Every row gives one point. The points of each table are mixes of a few directions, plus a little noise. Count the directions of each table, and those that both share. Where both have some left over, give the other angles between the two spaces (their principal angles), to ten degrees, smallest first.
In the rows, zero is written as 128.

First (5 x 2):
[[135 121]
 [163  95]
 [105 151]
 [ 55 196]
 [179  77]]
Second (6 x 2):
[[162  95]
 [ 66 187]
 [ 74 177]
 [138 121]
 [140 115]
 [191  70]]
Directions: first 1, second 1, shared 1

First (8 x 4):
[[158 167  91 173]
 [109 106 145  96]
 [122 157  33  76]
 [115 142  58  72]
 [144 145 119 158]
 [119  80 244 159]
 [106 105 139  88]
 [150 124 194 201]]
Second (6 x 4):
[[ 94 135 148  86]
 [147 201  45 144]
 [114 186 169 153]
 [146  40 142 129]
 [114 149 193 149]
 [153  57  71 106]]
Directions: first 2, second 3, shared 2

First (10 x 9):
[[142  75 162 131 136 109 107 150 130]
 [137  97 147 136 138 110 102 137 136]
 [109 212  80 121 110 152 189  99 123]
 [108 217  70 118 110 168 141  85 143]
 [112 192  87 125 119 151 141  99 133]
 [155  72 164 107 110 131 122 151 155]
 [145 105 148 139 134  91 116 130 163]
 [120 114 140 151 153  94 147 143  87]
 [156  37 182 104 115 134 112 171 133]
 [ 96 159 100 147 154 141 103 117  78]]
Second (10 x 9):
[[ 83 168 181 101  91 126 177 110 119]
 [120  73 189 137 142 106   7 123 161]
 [152 122  87 139 142 135 136 138 123]
 [151 143  70 134 134 142 178 138 113]
 [ 93 153 174 109 102 124 154 114 125]
 [184 120  27 153 157 146 157 152 115]
 [115 101 175 128 131 113  61 122 147]
 [105 117 180 121 121 116  89 117 141]
 [139 135 100 132 131 135 152 133 121]
 [137 145  97 128 127 138 171 133 116]]
Directions: first 4, second 2, shared 1; angles 80

First (10 x 12):
[[133  61 111 209  76  67  83  58  95 101 149 191]
 [117 163  94 100 112 134 151 134 128 157  96 120]
 [155  90 174 128 169 153 174 141 191  61 143 151]
 [117 113 112 185  86  73  25  83  40 170 167 130]
 [122 119 132 158 117 100  62 106  76 151 158 122]
 [123 123  83 133  88 116 168 107 147 116  87 165]
 [124 187 205  58 220 193 111 207 127 168 165  30]
 [147 106 193 123 188 159 140 155 164  85 164 115]
 [130 148 121  78 145 168 214 161 190 108  84 128]
 [107 169  54 109  77 120 162 121 122 169  67 134]]
Second (10 x 12):
[[ 79 136 117 162  98 100  29 127  59 170 149  82]
 [130 137 101 127 106 120 148 119 145 121 105 141]
 [226 174  98  16 119  90 189  64 152  38 146 141]
 [123 144 133 207 134 119  85 158 176 150  91 108]
 [ 63  71 139 213 112 128  79 147 114 141 129 129]
 [188 159 159 194 162 109  85 130 152 174 130 134]
 [136 108 162  35 169 178 204 138 119 100 163 142]
 [171 142 141 131 138 103 100 113 148  89 150 114]
 [157 124 109 168 112 108 145  97 131 150 109 181]
 [  7  89 114  27 124 217 216 184  85 144 117 110]]
Directions: first 3, second 6, shared 3

First (11 x 20):
[[139 167 116 174 190  87 133 151 121 127 146 194 139 110 110  87 116 124
  120 118]
 [110 110 112 134 113 165  95 169 147 125 191  93  56 151 178 201 206  96
  161 125]
 [101  88  93 113  94 182 198 116 133 167 129  94 119  79 183 111 164 142
  145 158]
 [125 171 110 171 185  76 154 134 113 147 174 204 163 112 105  66 111 109
  122 123]
 [141 155  89 151 177  95 172 136 141 140 138 178 146  89  98  59 112  93
  120 125]
 [ 99  87 160 106  71 181  62 128  96 123  93  63 106 142 172 226 122 208
  126 129]
 [149 125 109 117 136 125 166 115 141 130  70 133 145  84 103  81  92 132
  112 133]
 [167 140 178 142 145  99 209  89 127 115  75 177 187 134 121  21 120 162
  111 156]
 [ 86  92 152  69  46 164  84  93 112 138 152  45 128 177 142 211 131 124
  142 132]
 [165 121 189  91  96 125  30 129 145  67  79  76  98 203  94 212 112 124
  120 104]
 [123 150 100 144 156 106 103 148 129 133 161 150 119 120 103 137 116  94
  128 110]]
Second (8 x 20):
[[128 119 125 124 143 105 144 137 142 119 133 125 128 122 120 128 129 133
  150 110]
 [132 154 134 149  75 220  66 104  73 176 109 149 125 152 154 129 123 108
   49 185]
 [133 116 117 140 127 157 120 144 119 166 127 154 123 135 120 134 126 124
  126 107]
 [120 173 156 117  92 129 100  73 109  78 117  85 138 130 165 117 130 123
   75 219]
 [128  74 106 110 209  21 214 186 201 100 156 127 126  99  78 133 133 153
  249  12]
 [141 102 101 163 116 222  97 168  94 236 121 200 114 150 111 143 120 114
  108  80]
 [117 172 160 106 105  94 119  71 127  50 122  69 141 121 163 114 132 130
   95 214]
 [126 114 125 116 158  76 163 141 159 100 139 115 130 114 114 127 131 139
  172  97]]
Directions: first 6, second 2, shared 0; angles 60, 70

First (8 x 32):
[[131 124 119 129 102 124 139 135 135 126 118 124 129 113 125 141 132 144
  128 128 122 125 126 133 114 113 121 126 130 126 132 122]
 [126 142 155 151  46 106 164 143 108 126 109 146 137 144 108 137 160 132
  138 148 126 131  85 145  81  93 109 133 113 134 119 127]
 [117 156 183 154  96 107 144 128  84 129 132 160 138 189 110 105 156  92
  139 154 145 138  80 137 108 128 123 139 107 141 104 144]
 [126 160  91 154  54  48 179 166 103 104 116 163 139 187  87 123 149 152
  126 149 186 113  82 149 102 163 100 137 125 134 100 171]
 [131 108 136 111 169 169 101 110 147 139 133 106 121  90 150 134 113 123
  127 113  98 133 159 117 144 113 142 122 133 123 145 105]
 [140  95  98 105 131 163 118 126 172 134 114  92 120  50 148 162 112 164
  124 106  87 124 168 123 126  91 130 116 143 116 159  94]
 [120 113 198 108 248 207  58  75 125 155 163 112 119 121 169  98 105  61
  132 116  91 151 165  99 179 128 169 125 122 130 138 104]
 [133 126  44 111 175  99 121 141 151 111 139 121 121 131 126 125  96 159
  110 111 168 108 161 121 170 194 130 125 151 120 127 156]]
Second (9 x 32):
[[124 122 249 141 126 179 126 113 116 133 150 120 134 112 132 132 123  71
  141  90  64 162 133 160  95  33 158 148 115 160 147 138]
 [120 138 143 137 137 128 127 138 109 127 145 146 137 147 131 118 132  96
  119 126 125 139 130 126 114 122 139 133 116 142 118 154]
 [128 125  55 113 171 120 111 137 140 128 134 130 125 126 142 123 119 142
  109 135 151 116 156  99 151 181 128 118 134 115 120 135]
 [144 119  82 125  83 121 160 162 148 124 125 122 110 137 103 131 170 165
  130 140 151 106 134 138  66 151  98 174 119 113  98 169]
 [149 109  83 110 113 127 139 127 166 126 112  97 101 118 109 133 140 187
  143 132 154  99 134 137 126 167 100 154 143  99 122 124]
 [100 152 159 152  97 108 120 119  85 133 102 163 174 101 161 152 105  94
  112 142  84 161  92 106 154  54 149  43 122 152 164  59]
 [110 153 246 148 165 130 107  82  84 127 146 142 143 169 128 102  93  62
  145 112 118 158  92 147 186 103 161 110 130 157 145 114]
 [128 132  71 127  95  95 136 133 132 127  96 133 134 116 129 143 131 168
  124 154 146 114 109 112 143 147 108  96 136 112 132  91]
 [149 103  63 100 163 145 125 140 172 126 142  98  94 126 117 119 139 168
  129 120 158  99 172 127 117 193 112 176 137 102 106 168]]
Directions: first 3, second 5, shared 2; angles 30

First (11 x 32):
[[166  98 124 107 144 137 122 121 121 107 146 153 129 124  66 123 139 106
  137 129 121  80 102 166 145 127 107 113 149 153 145 115]
 [ 76 199 102 117 131 164 122 102 101 183  79  89 158 115 249 164 113 241
   99 103  76 163 148  36 124 139 179 141  98 114  63 156]
 [ 87 175  68  99 144 187 123  76 110 176 106 137 167 105 220 193 112 210
   82  98  63 144 154  54 144 140 145 149 113 141  62 172]
 [177  92 158 120 137 115 106 139 127 143 112 134 137 144  90 127 163 102
  148 138 150 115 119 161 132 119  78 131 119 104 134 117]
 [158 112 150 131 119 109 109 141 131 123 122 113 100 143 112 101 145 118
  148 150 154 129 115 157 115 127 123 114 132 116 152 107]
 [104 126 146 147 118 101 162 144 127  89 139 111  93 126 118  98 108  79
  134 134 151 121 113 147 117 107 121 126 157  84 130 133]
 [116 124 165 153 129 100 145 165 135 129 125 127 170 134 101 125 127 109
  143 117 146 140 134 116 131 124 127 141 100 126 129 120]
 [124 117 105 120 134 139 144 114 130 102 155 153 119 118 103 136 117  96
  117 123 119 106 123 146 137 122 111 128 153 137 130 141]
 [120 136  92 116 122 148 126  97 129 122 137 132  89 121 156 134 121 133
  112 138 118 129 133 135 123 131 131 120 154 129 128 143]
 [148 101 143 154 109 102 112 148 166 132 146 147 124 147 100 124 146  89
  140 152 171 169 156 151 117 139 117 134 105 151 175 110]
 [129 130 153 144 120 103 134 161 131  99 140 113 119 133  89  87 121 127
  152 131 140 119 107 139 120 132 167 107 131 151 164  95]]
Second (10 x 32):
[[104 123 103 104  99  59 166 125 180 120 113  80  78 150 170  80  93 145
  108 143 152 143 161 130 103 125 170  74 154 133 162 122]
 [129 144 137 136 111 119 127 120 163 153 101  95 124 116 144 108 137 170
  129 106 123 149 143 116 119 133 147 118 125 135 135 119]
 [123  85 100 117  80 140  94 182  30 103 192 178 122 177  93 164  40  20
  143 174 157 132 140 137 154 133 107 110 136 110 122 174]
 [118 138 118 107 140 110 141 125 142 116 161 129 164 113  84 115 127 137
  134 128 117 127 116 144 121 147 150 129 149 140 130  96]
 [175 119 182 154 146 118 113 117 189 191  40 101 141 128 160 128 210 178
  129  98 140 142 145 115 124 111  89 147  70 126 133 119]
 [130 137 137 125 176 114 161  91 177 120  88 115 112 110 163 113 183 162
  109 120 120 106 114 131 113 109 120 139 124 129 132 114]
 [133 108 134 136 118 133 125 145 104 119 160 156 143 132  82 145 111  59
  137 129 143 128 128 150 141 121  86 147 138  96 116 144]
 [151 131 140 123 174 149 109 113 123 138 104 143 152 127 146 144 178 170
  128 133 110 106 105 115 128 129 126 146  91 153 125 112]
 [118 144 117 129 120 151 115 129 105 126 139 129 124 124 137 134 114 147
  130 127 110 128 121 114 130 138 155 125 128 141 124 129]
 [ 99 150 108 146 116 183 126 130  70  96 180 151 122 106 104 147  87  91
  131 119 103 120 107 129 142 133 130 143 160 115 103 153]]
Directions: first 6, second 6, shared 2; angles 40, 50, 70, 80

First (10 x 32):
[[122 126 146 127 132 132 133 113 138 144 109 113 160 130 138 128 131 148
  118 117 131 122 137 135 114 108 145 121 124  96 133 129]
 [124 127 139 127 130 131 131 118 134 139 116 119 149 129 134 128 130 141
  122 121 130 124 134 132 119 115 139 124 126 108 131 129]
 [125 127 138 128 130 130 131 119 134 138 117 119 147 129 134 128 130 140
  122 122 130 125 133 132 120 116 138 124 126 109 131 129]
 [131 129 120 128 126 126 126 135 124 121 136 135 114 127 124 128 127 119
  132 133 127 131 124 125 134 137 121 131 130 142 126 128]
 [123 127 142 127 131 131 132 116 136 141 113 116 154 129 136 128 130 144
  120 120 130 123 135 133 117 112 141 123 125 103 132 129]
 [122 127 145 127 131 132 133 114 137 143 111 114 158 130 137 128 131 147
  119 118 131 123 136 134 115 110 143 122 125  98 133 129]
 [131 129 119 128 126 126 125 135 123 120 137 135 112 127 123 128 127 118
  133 133 126 131 124 125 135 138 120 131 130 144 125 128]
 [150 133  61 131 115 112 109 184  91  67 197 183   7 122  91 129 117  52
  164 168 116 149  94 103 180 202  66 153 142 246 108 125]
 [122 127 145 127 131 132 133 114 137 144 110 114 159 130 137 128 131 147
  119 118 131 122 137 134 115 109 144 122 124  98 133 129]
 [129 128 124 128 127 127 127 132 126 124 132 131 120 128 126 128 127 123
  130 131 127 129 126 126 131 133 124 130 129 136 127 128]]
Second (10 x 32):
[[143  98  88 140  69 125 137 116 123 128 131 173 166 116  93 104 164 122
   88 108 108 117 168 139 138  71 102 145 155  89 126 134]
 [130 147 128 125 149 141 138 128 136 123 124 118 118 129 141 151 127 137
  130 162 139 141 124 120 125 139 126 105 104 141 148 134]
 [118 124 149 125 137 116 113 134 123 133 131 114 118 133 133 117 110 122
  147 104 127 121 111 130 126 147 143 143 138 135 109 119]
 [125 139 136 125 145 132 129 130 131 127 126 117 118 131 138 139 120 131
  136 141 135 134 119 124 125 142 133 119 116 139 133 128]
 [120 118 143 127 127 114 113 133 121 133 132 122 124 131 127 111 115 121
  141  97 123 118 117 133 127 138 140 147 144 129 106 119]
 [118 123 149 125 136 115 112 134 122 133 131 115 118 133 132 115 109 122
  147 100 126 120 110 131 125 147 144 145 140 135 107 118]
 [134 106 111 135  94 121 127 123 122 130 132 151 148 123 108 107 144 122
  110 104 115 117 147 136 134  99 118 145 150 106 118 128]
 [123 128 139 126 135 123 121 131 126 130 129 120 122 131 132 124 118 126
  138 119 129 126 119 128 127 139 136 133 131 133 120 124]
 [149 167  90 128 147 172 172 117 151 111 115 136 130 121 140 188 160 153
   97 232 148 162 154 110 127 111  97  62  69 136 198 154]
 [120 129 146 125 141 120 117 134 125 131 130 114 117 133 135 123 112 125
  145 114 130 125 112 128 125 147 141 136 132 137 115 121]]
Directions: first 1, second 2, shared 0; angles 80

First (9 x 32):
[[105 160 115 130 135 134  90 126  53  83 107 203  67 146  98 126 127 158
  158   7 120 147 209 183 178 108 146 166 136 107 137 150]
 [126  99 141  95 124  87 200 109 140  81 147 131 119 114 151  82 138 151
  142 181 125 115 155  73 109  71 139 105 133 150 111 149]
 [ 47  72 142 125  70 154 165 180 227 222 152 192 117 107 100 146  94 119
   80 149 211 154  50  94 105 127 136 127  89 126 184  29]
 [146 148 115 141 136 137 112 128 127 129 117 108 136 133 126 137 134 118
  125 125 110 121 113 150 135 147 120 134 125 128 117 126]
 [225 204  65 168 161 141 118 119 158 100  91  17 172 139 143 139 162  87
  116 182  32  79  53 186 139 182  94 129 112 154  58 121]
 [102  98 162 114 124 122 113 123 101 146 144 150 129 126 131 130 114 140
  137 114 165 146 163 100 118 119 137 121 145 113 155 150]
 [161 149 121 133 148 122 115 112 104 103 119  97 138 135 138 126 140 125
  140 129  98 117 142 141 133 135 122 127 139 131 107 156]
 [151 128 151 121 154 113  95  99  65 107 133 102 145 135 147 127 133 135
  154 118 120 130 182 118 123 129 128 119 161 117 124 192]
 [ 90  95 140 126 100 140 145 153 178 180 143 153 131 117 118 138 110 121
  103 147 172 141  86 105 111 131 131 124 111 127 157  82]]
Second (8 x 32):
[[137 177 144  85 177 145  82  92 101 114 116 152  84  64 152 145 160 191
  128  91  69 131 183 175 140 118 182 135 107 115  82 192]
 [139 148 142  98 141 136  98 128 118 117 130 104 122 127 142 144 119 158
  134 132 106 111 152 123 109 140 134 122 137 109 118 156]
 [157 180 104 133 165 136 145 114 142 108  98 116 133 117 161 128 116 143
  113 125  81  93 108 140 148 172 142 125 111 184  96 113]
 [152 187 117 115 177 141 122 101 126 108 100 133 111  90 162 135 135 167
  115 108  69 105 137 160 150 154 163 130 106 164  83 145]
 [ 68  17 138 172  51 103 155 152 126 175 169 179 135 154  57 102 155  53
  142 129 236 203 115 113 126  46  91 142 140  77 195  98]
 [140 138 127 123 127 129 126 138 135 120 127  97 142 149 138 133 105 130
  128 145 123 105 119 108 114 152 115 120 139 133 131 121]
 [ 83  28 148 150  50 106 138 168 127 163 175 133 149 180  69 116 127  65
  148 153 226 175 119  84  97  74  77 129 161  65 199 105]
 [148 149 104 149 137 129 158 131 149 118 109 109 148 144 144 122 106 116
  116 140 115 100  92 119 139 167 119 123 124 176 120  93]]
Directions: first 4, second 3, shared 0; angles 40, 50, 50

First (10 x 32):
[[139 128 115 134 122 166 177  99 159 138 153 125  94  76 138 177 124 124
  117  91 120 101  92 130 130 105  93 128 156 152 119 162]
 [130 123 131  91 105  87 112 138 120 111 111 137  94 146 125 109 114  95
  135 137 136 159 163  69 164 143 142 159 113  82 129 131]
 [129 117 120 106  95 131 148 113 161 110 148 143  55  89 120 166 110  88
  131 108 136 124 120  79 165 115 104 168 156 116 108 152]
 [153 132 122 102 118 121 165 123 131 150 113 120 104 101 141 143 113 121
  123  96 120 136 119  98 131 113 122 132 116 118 128 167]
 [ 82  96 141 134  92  81  13 176 122  60 130 180 125 186  54  95 135 106
  173 208 179 150 163 123 121 142 169 179 153  91  96  47]
 [140 150 125 162 174 169 165 110 119 168 128  92 188 120 166 126 149 175
  103 108  98 104 102 191 100 127 117  71 112 171 156 141]
 [116 135 134  99 133 102 122 122 116 109 122 119 107 170 155  86 122  89
  118 142 114 157 182  80 198 179 130 136 102  87 158 124]
 [145 135 131 158 150 138 128 149 104 165 105 119 201 124 121 124 140 188
  132 127 131 113  96 194  43  93 149  89 113 159 119 119]
 [116 114 139  92  97  69  72 159 114  93 105 153 103 168  98  94 113  93
  151 164 152 167 175  71 153 146 159 172 114  72 118 103]
 [130 145 118 204 190 218 177  94 133 172 160  91 208 101 162 153 163 200
   96 104  95  66  62 249  72 114 100  48 145 220 150 130]]
Second (9 x 32):
[[105 137 129 143 126 119 115 105 153 111 137 131  99 126 103 129 121 141
  147 113 114 138 119 119 157 130 107 132 156 142 110 107]
 [139 138 141 193  77  90 105 144 122 174 135 109 146 130 105 130 147 139
  195 108 119 185 227 100 147 157 123 119 132  94 149 205]
 [125 117 142  45 200 101 125 123 119  41  74 121  97 197 154 106 100  68
   63 143 146  90 110  83 162 170 156 164 129 114 118  34]
 [102 127 120  38 139 158 154 113 105  98 146 175 112 147 130  99 108  51
   70 173 141 100  86 134 144 117 127 164  83 117 120  62]
 [136 159 122 177  62 126 144 130 114 230 150 134 163  78  92 126 137 177
  192 101 100 185 148 155  98  82 104  95  91 128 131 207]
 [115 136 115 161 124 142 115 121 141 149 143 122 136 104 134 119 137 189
  144 128 107 142 102 160 117 109 118  92 131 154 134 137]
 [131 103 132 134 118 148 136 126 150  94 152 141 100 116 111 178 133  78
  121 125 158  90 132 116 133 136 120 168 177 130 113 129]
 [122  92 105  93 199 180 108 149 125  71 127 115 152 147 228 103 146 154
   43 200 142  67  62 183  99 137 169  96 120 154 165  78]
 [175 143 146 165 106  84 150 140 123 186  87 101 145 108  94 163 123 153
  176  60 124 154 163 102  95 114 128 123 134 119 112 193]]
Directions: first 4, second 6, shared 2; angles 40, 90

First (11 x 32):
[[126 118 109 133 137 110 141 152 118 131 139 141 155 117 128 115 169 170
   89 102 126 113 137 108 147 150 121 126 127 139 148 131]
 [ 95 145 116 134 120 105 127 134 136 156 149 156 131 127  89 105 139  98
   89 119 106 106 124  99 134 154 103 128 121 157 100 156]
 [139 118 143 116 128 131 117 106 131 101 114 120 150 120 151 141 117 109
  160 147 111 143 128 118 105 128 149 131 124 129 120 134]
 [131 129 108 130 133 140 136 147 140 126 133 125 133 140  96 115 142 122
   98 100 143 137 125 104 135 129 123 159  98 113 107 118]
 [ 90 145 110 143 121  95 140 161 131 167 156 164 124 130  90 102 149 147
   70 109 118  92 128 118 155 154  92 118 137 163 124 149]
 [108 138 131 118 148 155 120 135 130 146 142 165 132 143 113 105 119 137
  126 134 139 157 122 139 102 104 137 126 114 164  96 137]
 [147 112 147 144  93 110 150 191 192  52  92  96 127 166 135 177  68 203
  163 140 136 130 118 164 147 113 134 173 144 118 128  89]
 [172 114 151 103 148 152  93   7  49 141 110  84 119  67 216 148 148  42
  200 163 114 136 146 131  96 123 163  66 149  76 187 137]
 [105 146 133 134 112 114 123 125 140 145 135 139 110 134 105 125 109  96
  124 140 113 113 121 129 129 135 111 124 135 143 107 144]
 [153 114 135 117 153 162 126 120 102 122 120 120 125 126 168 133 131 170
  157 133 158 157 134 163 116  94 155 113 135 116 159 105]
 [143 130 125 136 115 134 134 131 137 121 118  97 102 138 118 142 116 113
  132 121 143 124 124 135 143 121 120 145 125  90 131 107]]
Second (10 x 32):
[[156 134  91 154 146  92 114 134 118 126  93 101 131 116 146 107 145 152
  117 109 121 152 123 146 181 139 129 155  81  90 185  89]
 [131 137 146 120 103  84 136 135 156 101 139 116 152 136 128 163  77 149
  149 132 109 137 139 129 160 123 102 159 156 107 136 118]
 [114 121 118 119 142 170 135 117 141 149 137 139  96 163 119 134 136 102
  126 106 124 123  98  94 109 110 159 169 116 135  46 129]
 [ 95 125 126 143 144 163 143 109 121 182 146 140  82 136 113 121 154 111
  101 124 136 105 100 120 103 107 137 102 131 179  89 146]
 [144 134 107 131 141 127 122 177 135 106 115 138 151 138 115  99 130 179
  113 113 149 162 135 153 147 129 130 158  88 114 151 100]
 [143 129 180  81  81 118 129 135 145  64 151 129 177 127 131 173  66 125
  182 157 121 129 171 131 109 136 112 136 184  96 130 142]
 [135 122 111 135 145 148 119 104 107 147 113 120 104 122 142 116 161  99
  125 120 126 121 114 119 121 132 151 125 106 120 123 126]
 [158 133 162 111 106 135 123 103  95 109 139  96 131  98 148 155 107 120
  169 154 132 124 159 175 126 130 130 117 152  85 194 116]
 [106 117 138 125 120 124 128 106 128 138 128 143 129 117 133 130 142  85
  126 145 116  99 127  89  96 143 118  73 160 163  99 174]
 [ 99 129 100 160 152 117 133 160 135 158 119 157 127 128 105  82 164 159
   73 121 146 130 113 124 129 130 110  86 105 190 129 142]]
Directions: first 6, second 6, shared 1; angles 30, 30, 40, 50, 60
